Each point is reached from the start by the listed moves, each made once or not at all, plus a little noise. Say if it took an odd or an even number of moves. Then give how often each move was made.

Moves:
(1): [ 26  24  23   1 -41 -27]
(2): [-59   5   8 -23  -6  -5]
(3): [ 4 -9 16 -1 14 -9]
Start: [  0  -2  -4  -2 -14  14]
Points:
[ 25  22  18  -3 -53 -14] => odd (1, 0, 0)
[-60   4   4 -24 -20   8] => odd (0, 1, 0)
[  5 -12  12  -4   0   5] => odd (0, 0, 1)
[ -1  -1  -4  -2 -14  12] => even (0, 0, 0)

Moves:
(1): [ 14   1  13 -20  -5   0   1   5 -10  16   5   0]
(2): [-13   2   7 -13  20  -6  -5  11  27   0   1 -11]
(3): [ -9 -14  25  11  -9  11  -3  -9  -6   1  -6   7]
(4): [18 -6  0 17  4 21 10 -6  9 10  1 -2]
(5): [-10  -2 -14  -6  20   1  -6  -9  -8  10   3 -10]
(6): [ -9   5 -20   1   2  20  -6  29  -5  -8  10  10]
(7): [ -2  -2   3  12 -14 -10  29   5  -3   6  -3 -13]
(8): [ 10 -24   2  13  -2   0  -7  14  -4   1  -1  -7]
(9): [ -3 -21  -8 -23   2   6   9  -3   8  -8  -2   6]
(10): [-13  -2 -10   5 -18   6  -5   4   2  22  -8  -3]
(11): [ 2 -6 -5 -1 -4 -9 -7 -8  9  0 20  3]
Start: [ -2  22   0   4  11 -14  22  -8  13  11  22 -30]
Points:
[ -9 -27  12   7  -8  -6  -7 -11  -4  60  33 -39] => even (1, 0, 1, 0, 1, 0, 0, 1, 0, 1, 1)
[ -4 -34 -22   1  13 -25  39  -8  16  20  39 -49] => odd (0, 0, 0, 0, 1, 0, 1, 1, 1, 0, 1)
[  5 -18 -25  32  11   5   7 -13  20  53  36 -49] => odd (0, 0, 0, 1, 1, 0, 0, 1, 0, 1, 1)

Moves:
(1): [ 12  16  12   6  -1   8 -15  11   2  15  13   6 -14   0   5  16  -7  -5
  12   9  -7   1]
(2): [ -6  -7 -18  -7  -6 -11   6  20  11   9  24 -18   0  -7  -2  -3  14  -2
 -10   1  -1  16]
(3): [  1 -15  17 -11  -2   3  -5   0   0  -7  -1 -16   4  10  -7 -10  -2  -2
  17   8 -13   3]
(4): [-10   3   8  -2   0  -7 -10   1  -4  -2   4   1  -6  -1  -8   3  13 -13
  14  -6   7  -8]
(5): [ 3 13  2 -8 13 -4  0  0  5  9 13  8 -2  6 13 -6 -1  1 16  0  1 -3]
(6): [ -7  15   5   2   2  16  13   9  -3   3   7  -1  -8   7 -10 -12   1   0
  -8  -9  -9 -19]
(7): [  6  -8 -11  -5  -4   9   5   4  -3  -2  -1 -10   7   0  -2  -5   5 -11
   5  11  -1  -6]
(8): [ 14 -11  -2  -6   9  -9   0  10  -4 -12  -8  -3   3   2  -8  -2  -3  -1
  -7  -7  13   3]
(9): [  5  -9 -11   5   3  -7  16 -11  -4  16  -1   3 -12  -3 -13 -11  -6  -9
   3  -8   7   3]
(10): [ -5 -10 -11  13  14   1   1  -2   6  12  -1   3  -3  -1 -11   5  -9   1
  -1   6   7  -4]
(11): [ -1  -6   0   6  -7   6  -2  -7  -4 -20  -5   2   5   8   2  -2 -23   0
  -4  -6   1  -5]
(12): [ -6   7  -9 -14  -7  -1  -9  -3  -5   3  -2  14   6  -3 -15  -5  -5  -5
   3   9  -1   0]
(13): [-10   1  -8  11   3  -5  -2   8  15  14   5   4  13  -8   6 -12   1  -4
  -7   0   6   1]
(14): [  5   7  -8  12   6  -3 -16  -3  12   4  -7  -6  10   6   4  -4  -4   1
  -1  -5   4   4]
(15): [  1  -4   7 -10  -1   5  15  10   2  -4  -1  10  -1  10   4  13   2  -6
   3 -10   1   3]
(16): [  7  -2  -2   3   0   5  -4   0  10 -10  -5  -8  -9  -9   3   1   2  -5
   3   1  -5   5]
(17): [ 11 -16  -8   1  -2   5 -17  10   0   8  15  -3  -3  -3  -7   4  13  13
  -7 -19  21  19]
(18): [ -7  11   7  23  -1   3   3  -4  -1  -7 -14   8  -6  18  12  -7  -4   0
   4  12  21   5]
(19): [ -9  11  -1  -3   3   1   3   4  -2   4   4  -4   4 -14  -3   0  -7  -3
   5  -7   8   8]
(20): [-10   1   4  -7  -3  -2  -2  -6   9   6 -10   3 -11   6   7  -5 -13   0
  -6   1  10 -12]
Start: [-16  -9   6   5 -15   2  -7  16  -1   0  12  -1   7  12  12   3   7  -8
  -4   9   0   8]
Points:
[-20 -20  -2  10 -16  24  26  35   1 -24  -9  -4  12  27 -19 -50 -30 -52
  14   4  30  10] => even (0, 0, 1, 0, 0, 1, 1, 1, 1, 0, 1, 1, 1, 0, 1, 1, 0, 1, 1, 0)
[-14 -26 -14  -2 -11  -8 -12  31   9  48  48  -7 -10   8 -28  -7  -6 -31
  21  37  -9  28] => even (1, 1, 1, 0, 0, 0, 0, 0, 1, 1, 0, 1, 0, 0, 0, 0, 0, 0, 0, 0)
[-20 -27 -28  50  -7 -28 -14  30  32 -11   3 -16   9  16  10 -34  -3 -41
  -9  -8  51  33] => odd (0, 1, 0, 1, 0, 0, 0, 1, 1, 0, 1, 0, 1, 1, 0, 1, 0, 1, 0, 0)
[-29 -16 -15  30  11  16  40  39  22  21 -12   3 -16  20  -3 -31 -23 -45
  -6   0  60  -6] => odd (0, 0, 0, 0, 0, 1, 1, 1, 1, 1, 0, 0, 1, 0, 1, 1, 0, 1, 1, 1)
[-32  37 -28   3 -17  19 -29  53  47  35  45 -11   9   4  20 -34 -28 -42
   3  14   7   1] => even (1, 1, 0, 0, 1, 1, 1, 0, 0, 0, 1, 1, 1, 1, 0, 1, 0, 0, 1, 1)
[ -9 -59 -35   6  -2   8 -22  31  21  44  18   0  26  18 -26 -21   1 -31
  12   1  32  33] => odd (0, 0, 1, 0, 0, 0, 1, 0, 1, 1, 0, 1, 1, 1, 1, 0, 1, 0, 0, 0)
[-36  28 -10  37 -20  16 -15  54  41  44  27 -13  -2  34  31 -29   0 -29
 -16  30  22   0] => even (1, 1, 0, 0, 0, 1, 1, 0, 0, 0, 0, 0, 1, 1, 0, 0, 0, 1, 0, 1)
[ -2 -13  23 -15 -11   9 -45  56  25   9  21  13 -11  39  14 -12   8 -46
  47  18  57  19] => odd (1, 0, 1, 1, 1, 0, 1, 1, 0, 0, 0, 1, 1, 0, 1, 1, 1, 1, 0, 1)

Moves:
(1): [  6  -1  -4  -4  10  -3   6   4  11   5   1  -4  -2  -1  -1   7  -3  -4
  -2   5 -15  -1  -3   5  -5]
(2): [-4  8  1  3  2  6  2 -4 -7  3 -9  2 -2  1 -7 -4  2  2  3 16 -6  2 -3  7
  2]
(3): [ -3  10   9  -7  -2  -2   1  -3   2  -5   0  -5   2   2   3   7   0   6
  -2 -14  -3  -3  -1   3  -6]
(4): [-6  4  1  4 -3 -7 -6  6  5  5 -1 -2  0 -5  6  1 -5 -4 -2  5  0 11 -2 -6
  6]
(5): [-1 -1 10  0 -3  6  4 -1  7  0 -6  8 -5  5 12 -7 -2 -6  2  6  6  6  7 -1
  8]
(6): [  7   4   4  -1   0   5  -2  -2 -10   6  -1   7   4  -4  -7   7   2  -8
 -12  -9  -3   5   2   0  -1]
(7): [ 4 -2  4  7  1  7  7  4  5  5 -2 11 -5  5  0 -1  6  8  5 -2  3  0 -8 -2
 -3]
(8): [-3  1  5 -5  0  0 -8 15  2  5  2  3  4 -5  2 -4  4 -1  5 -1 -1 -4  1 10
 -4]
(9): [ -3  -6   5  -8   4   2  -5   7   9  -5 -10   3   2   9   2   0  -7   6
 -18  10   6  -2  -7  -1   9]
(10): [  3  -4   4 -11 -11  -2   3  -4  -1   4   4  -1  -4   1   2   1  -8  -6
   1   4   7   1  -2   2  -7]
(11): [  2   5   8  -5   8   1  -2   1  -8   7  10   3  -4   8   1  12  -4   0
   2   3  -3   2   7 -11  -4]
(12): [  6   6 -12  -9  -4 -10  -4  -1  -3 -16   2  16  -9 -15   3   2   6   8
  -1   1  -4   2   2  -7  -6]
(13): [11 -4  2  4 -3 -6  1 -5  5  2 10  5 -2 -4  9 -7 -4  9 -6  0  1 10 -1 12
 10]
(14): [  4   4   0   9   3  -2   3   3  -2  -6   4   1 -11   7   1   7  -3  -8
  -1   5  -1  -7  -6   5   2]
(15): [ 4  7 -6  4 -7  8  3  5 -1 -3 -1  3 10  3 10  8 -2  3 -1  3 -2 -1  4  6
  0]
(16): [-4 -2 -3 -7  9 -1 10  4 -4  4 -2 -6  1 -3 -1 11 -1 -1  5  0 15  0 -7 -1
 12]
(17): [ 5  2 -5 -4  2 -3  5 -4  2  4  1  1 -1  3  3  0  9  0 -5  1  4 -5 -3  1
 -3]
(18): [  4  -1  -4   3   7   4 -12  -3   0   2  -4  -1  -7   0   7   5  -1   1
   3  -4   3   2   1   0  -5]
(19): [ 11  10   7   1  -1 -11  -9  -9   2   1  -7  -6  13  -2  -4  -1 -11   4
  10   1   4  -7  -1 -13   2]
(20): [ -2  -2   5   0   7  -2   5   0  -8  -2   1  -4   4 -13   4   7   4   5
   5   6   2   7  -4  -3  -9]
(21): [  5   3   2  -1   3  11   3   3   1   4   8  -8 -11  -6  -7  -6 -10   1
  -8   4   7   2  11  -2  -7]
(22): [  8   3   6  -1   2   5   1   1   3  -2   5 -13  -2   3  -2  -5   8  -3
   1  -3   1   8  -4   0   1]
(23): [ 4  4  7  1 -3 -7 -3  5 -4  4 -5  0  7  6 -6  9  1  4  3  4  2  5 14 11
 -5]
(24): [-3  5  2 -4  2  9 -4 -7 19 -1 10 -2  1 -4  1 15  7 -3 -3  8  1 -5  5 -4
 -1]
Start: [  6  -6   4   0   1   4   7  -1   8  -4 -13  13  -4 -10   9   4   5  21
   0  -5   7  12   7  -8  -5]
Points:
[ 36  34  22 -27  21  -6   3  -1  15  -5 -23  -1  -6 -41  -1  18   1  34
 -31  17   3  32  -7 -24 -19] => even (1, 1, 1, 1, 0, 1, 0, 0, 1, 0, 0, 1, 0, 0, 0, 0, 1, 0, 1, 1, 1, 1, 0, 0)
[ 25  20   1 -23  10  22  15  14  11  10  -9  27 -17 -38  20  48  22  41
  14  35  39  16  17  11 -41] => odd (0, 1, 0, 0, 0, 0, 1, 1, 0, 1, 0, 1, 0, 0, 1, 1, 1, 1, 0, 1, 1, 0, 1, 1)
[ 37  21  15  -1   6  32   0 -15  41   1  -8  -5  -6 -10  28  14   2  18
   0  11  30  11  26 -19 -10] => even (0, 0, 0, 0, 1, 0, 0, 0, 0, 0, 0, 0, 0, 0, 1, 0, 1, 1, 1, 0, 1, 1, 0, 1)
[ 51  17  23 -25  41 -15  -3  12   0  20 -29  42  -1 -23  11  47  10  53
  -1  24  17  27  -5  -2 -12] => odd (1, 1, 0, 0, 0, 1, 1, 1, 1, 0, 1, 1, 1, 0, 0, 1, 1, 1, 1, 1, 0, 0, 1, 0)
[ 40  24  59 -13  -2  11 -19  -7  39  24   6  20  -9 -13  38  26  -3  19
   4 -12  23  38   9 -19  -7] => odd (0, 0, 1, 1, 1, 1, 1, 1, 0, 1, 1, 0, 1, 0, 0, 0, 0, 1, 1, 0, 0, 1, 0, 1)
[ 26   7  21 -14  -9   8 -15  14  31 -14  -3  47 -18 -36  60  40  -4  17
 -26  28  24  37   4   6  -2] => odd (0, 0, 0, 1, 1, 1, 0, 1, 1, 1, 0, 1, 1, 1, 1, 0, 0, 1, 0, 1, 0, 0, 0, 1)
[ 31  13  15  -7  23  11 -15  39  55  -5  -4  17 -36 -18  13  34  11  26
 -18  26  10  24  10   1 -22] => even (1, 0, 0, 1, 0, 0, 1, 1, 1, 0, 0, 1, 0, 1, 0, 0, 0, 1, 0, 0, 1, 1, 1, 1)
[ 37  18  48 -22  11   6   2  16  38  25   1  24 -19   9  23  37   4  -1
 -31  48   7  37  10  23   6] => odd (1, 1, 0, 1, 1, 1, 0, 1, 1, 1, 1, 0, 1, 1, 0, 0, 1, 0, 0, 0, 0, 1, 1, 1)
[ 42  15  32 -34  15  11   9  23  44 -14   4   8 -27 -26  46  55  -6  34
 -14  28  32  32  16  27 -15] => odd (1, 0, 1, 0, 1, 0, 0, 1, 1, 1, 0, 1, 1, 1, 1, 1, 0, 1, 0, 1, 1, 1, 1, 1)
[ 13  16  26  -5  -1  20   1  32  47   3 -13  18  -8   2  32  30  -1  14
 -28  40  28  11  27  13   2] => even (0, 0, 0, 1, 1, 0, 0, 1, 1, 0, 0, 0, 0, 1, 1, 0, 1, 0, 0, 0, 1, 0, 1, 1)
[ 50  20  43   4  19  39 -10  25  17   7 -18  23 -13  10  24  20 -15  16
 -13   7  27  16  13 -16  -6] => even (0, 0, 0, 0, 1, 1, 1, 1, 1, 0, 1, 0, 0, 1, 1, 0, 0, 1, 1, 0, 1, 1, 0, 0)
[ 54  26  52 -29 -17   4  -5  15  14   4 -11  51  -3 -10  27  26 -23  48
 -19   3  28  26  32   1 -18] => even (0, 0, 1, 0, 1, 1, 1, 1, 1, 1, 1, 1, 1, 0, 1, 0, 0, 0, 1, 0, 1, 0, 1, 0)
